Each row is a point. The ring and each string are closed loops that go straight from each point to the next, and from the last back to the first. Before rounding, they use only three directions, however many columns there are. How many times does the string pass through the ring? Passing back the other way cancels.
(in the rows, 128 means zero)

Ring (10 x 4):
[[186 125 122  94]
 [175 154 114  98]
 [146 173 116 119]
 [121 176 124 140]
 [ 89 161 144 171]
 [ 79 139 160 187]
 [ 93 103 173 184]
 [119  86 169 164]
 [154  84 153 131]
 [178 100 136 107]]
String, 12 rows:
[[187 180 122 106]
 [165 164 148 138]
 [138 134 129 127]
 [149 134 102  96]
 [180 131  91  69]
 [156 124 123 111]
 [168 128 152 133]
 [219 111 153 104]
 [211 105 119  75]
 [180 116 100  74]
 [161 129 104  91]
 [184 155  89  71]]
Times through: 0

Ring:
[[100 135  98 104 146 116]
 [ 84 166 123  95 132 129]
 [ 66 173 149 105 114 144]
 [ 43 156 163 132  99 162]
 [ 38 123 152 158 100 166]
 [ 54  96 135 164 109 152]
 [ 80  85 118 154 123 131]
 [101 104  99 125 141 114]]
String:
[[ 80 150 156 113 109 130]
 [ 66 151 137 119 118 144]
 [ 49 174 136 113 119 159]
 [ 41 175 126 116 124 168]
 [ 54 148 119 126 126 155]
 [ 75 138 148 123 111 134]
 [ 75 180 187  99  93 133]
 [ 75 188 177  92 101 134]
 [ 85 156 163 107 107 125]
 [ 87 177 154  89 115 124]
 [ 91 179 138  83 126 122]
 [ 88 178 108  82 144 127]
 [ 78 163  92  97 150 136]
 [ 72 145 101 114 140 141]
 [ 91 134 140 115 118 121]
 [112 143 134  95 127 103]
 [107 156  99  84 150 110]
 [ 84 162  74  92 161 132]
 [ 69 153  88 109 149 144]
 [ 76 143 121 116 128 136]
 [ 69 142 117 120 129 143]
 [ 63 164 107 108 138 149]
 [ 80 138 146 120 113 130]]
Times through: 2
String, 25 rows:
[[ 62 134 138 133 115 146]
 [ 33 137 124 148 118 173]
 [ 13 124 142 172 101 189]
 [ 17 101 154 187  91 184]
 [ 36  84 155 187  92 167]
 [ 42  82 126 180 110 163]
 [ 52  99 106 160 127 157]
 [ 64 121 116 138 127 146]
 [ 87  98 135 143 116 124]
 [ 99  92 136 139 116 112]
 [ 90 110 130 131 121 122]
 [ 79 116 101 130 138 134]
 [ 97 108  63 120 163 120]
 [124 115  75 100 161  96]
 [114 130 111 100 140 103]
 [115 144 112  90 141 102]
 [102 171  82  75 161 117]
 [ 76 166  96  97 147 138]
 [ 64 146 111 120 133 147]
 [ 78 147 142 114 117 132]
 [ 63 154 128 117 124 147]
 [ 48 177 134 111 120 160]
 [ 44 194 182 108  93 161]
 [ 49 171 192 122  84 155]
 [ 67 141 170 130  96 140]]
Times through: 1

Ring, 8 rows:
[[168 145 169 102  98 138  94 111]
 [179 126 155 110  99 139  81 113]
 [161 107 138 132 115 140  91 124]
 [105  97 124 165 150 140 130 143]
 [ 80 105 125 174 160 138 156 148]
 [ 85 129 138 160 144 133 170 140]
 [117 152 158 131 118 131 153 125]
 [137 157 168 115 108 133 132 118]]
String, 31 rows:
[[ 59 140 142 167 154 131 196 145]
 [121 147 144 141 110 125 170 126]
 [141 149 147 130  98 125 155 119]
 [132 158 157 126 102 126 159 119]
 [153 149 153 120  94 128 138 116]
 [136 137 152 129 114 134 129 123]
 [101 146 167 130 139 140 136 130]
 [107 165 187 112 132 141 130 123]
 [174 174 186  85  82 133 107 102]
 [199 157 167  91  68 129 100 100]
 [169 139 154 114  93 132 110 113]
 [195 141 154 104  75 130  99 106]
 [212 145 166  88  69 134  74  99]
 [201 137 170  90  85 141  61 104]
 [218 131 154  96  70 134  69 101]
 [182 127 145 117  90 133  99 113]
 [114 120 152 139 142 143 114 133]
 [131 109 147 137 138 146  94 131]
 [180  94 131 131 110 142  70 122]
 [194  97 123 131  93 135  83 118]
 [161 112 132 136 107 134 109 123]
 [129 120 142 141 127 137 123 130]
 [ 86 104 137 163 164 144 130 145]
 [ 53  81 118 192 192 147 143 161]
 [ 80  88 113 185 166 139 149 152]
 [108 103 119 168 139 134 148 141]
 [ 54  95 114 194 176 138 175 158]
 [  7 100 125 203 209 144 189 169]
 [ 51 116 137 176 176 140 169 153]
 [ 96 124 143 153 145 137 147 138]
 [ 55 127 143 169 168 138 176 149]]
Times through: 3

Ring, 10 rows:
[[140 129 109 124 124 113 139 214 107]
 [137 117 113 139 118 109 130 188 121]
 [133 109 121 148 110 112 121 153 136]
 [129 106 134 152 103 126 110 102 149]
 [130 112 145 145 104 147 105  67 149]
 [132 119 148 137 108 156 107  64 143]
 [136 132 143 121 114 159 116  93 128]
 [138 140 130 110 118 149 128 140 115]
 [140 142 119 108 121 136 137 180 107]
 [141 136 110 115 124 120 141 212 103]]
String:
[[135 127 133 126 114 143 121 121 127]
 [143 130 140 125 128 155 120 119 113]
 [144 143 142 108 128 169 124 115 107]
 [131 151 122  95 104 144 136 153 121]
 [129 145 114 101 102 128 138 175 124]
 [137 134 124 118 117 135 130 159 116]
 [144 131 131 123 129 145 126 150 108]
 [149 141 123 110 140 143 137 191  88]
 [145 142 111 108 132 126 144 221  92]
 [145 131 126 123 132 138 130 171 103]
 [139 126 128 129 121 135 125 149 118]
 [135 127 106 124 114 107 138 209 117]
 [135 124  98 128 114  93 143 236 115]
 [131 118  90 135 107  78 143 249 124]
 [131 117 108 137 106 101 131 190 131]
 [136 121 125 133 115 127 124 149 126]
 [144 118 133 139 130 138 120 142 113]
 [132 103 122 155 110 109 118 148 139]
 [120  98 116 160  88  95 115 136 164]
 [124 107 123 150  94 111 116 125 155]
 [136 118 132 137 115 135 118 125 130]
 [143 116 145 143 128 152 111  99 122]
 [132 104 150 156 108 148  99  52 152]
 [122 105 146 153  90 140 100  46 169]
 [125 114 139 142  95 138 108  76 156]
 [121 113 150 143  87 151  99  29 170]
 [131 120 157 136 105 169 101  31 149]
 [142 126 151 130 125 168 111  78 122]
 [141 126 137 129 125 148 119 123 118]]
Times through: 2
String:
[[134 147 132 101 110 155 128 126 121]
 [144 142 135 109 129 158 128 140 103]
 [144 132 134 122 129 149 125 141 108]
 [137 133 123 119 117 134 130 160 117]
 [132 142 105 105 107 115 143 208 117]
 [135 147  97 100 113 108 152 244 105]
 [145 141 109 109 133 123 145 228  91]
 [148 135 117 117 139 130 139 208  90]
 [143 134 102 118 129 107 146 245  96]
 [146 127 126 128 134 135 129 171 103]
 [145 124 123 131 132 129 129 177 105]
 [138 123 127 132 120 132 124 149 120]
 [131 117 113 138 107 107 129 176 132]
 [127 107 107 149 100  91 127 184 143]
 [120 101 106 156  88  84 123 170 159]
 [123 104 116 153  92 100 118 143 156]
 [116  92 119 167  80  93 110 115 177]
 [138 106 143 154 119 141 107  93 136]
 [143 117 143 141 128 151 113 105 120]
 [142 114 149 145 126 156 108  84 126]
 [138 122 134 133 118 141 119 124 125]
 [128 117 134 137 101 135 114 101 147]
 [119 112 148 143  83 147 100  31 174]
 [131 120 155 136 105 166 102  38 149]
 [142 126 157 130 127 175 108  63 122]
 [142 126 139 129 127 151 119 120 115]
 [132 129 133 123 107 143 120 114 133]
 [127 138 130 111  97 143 124 115 139]]
Times through: 4
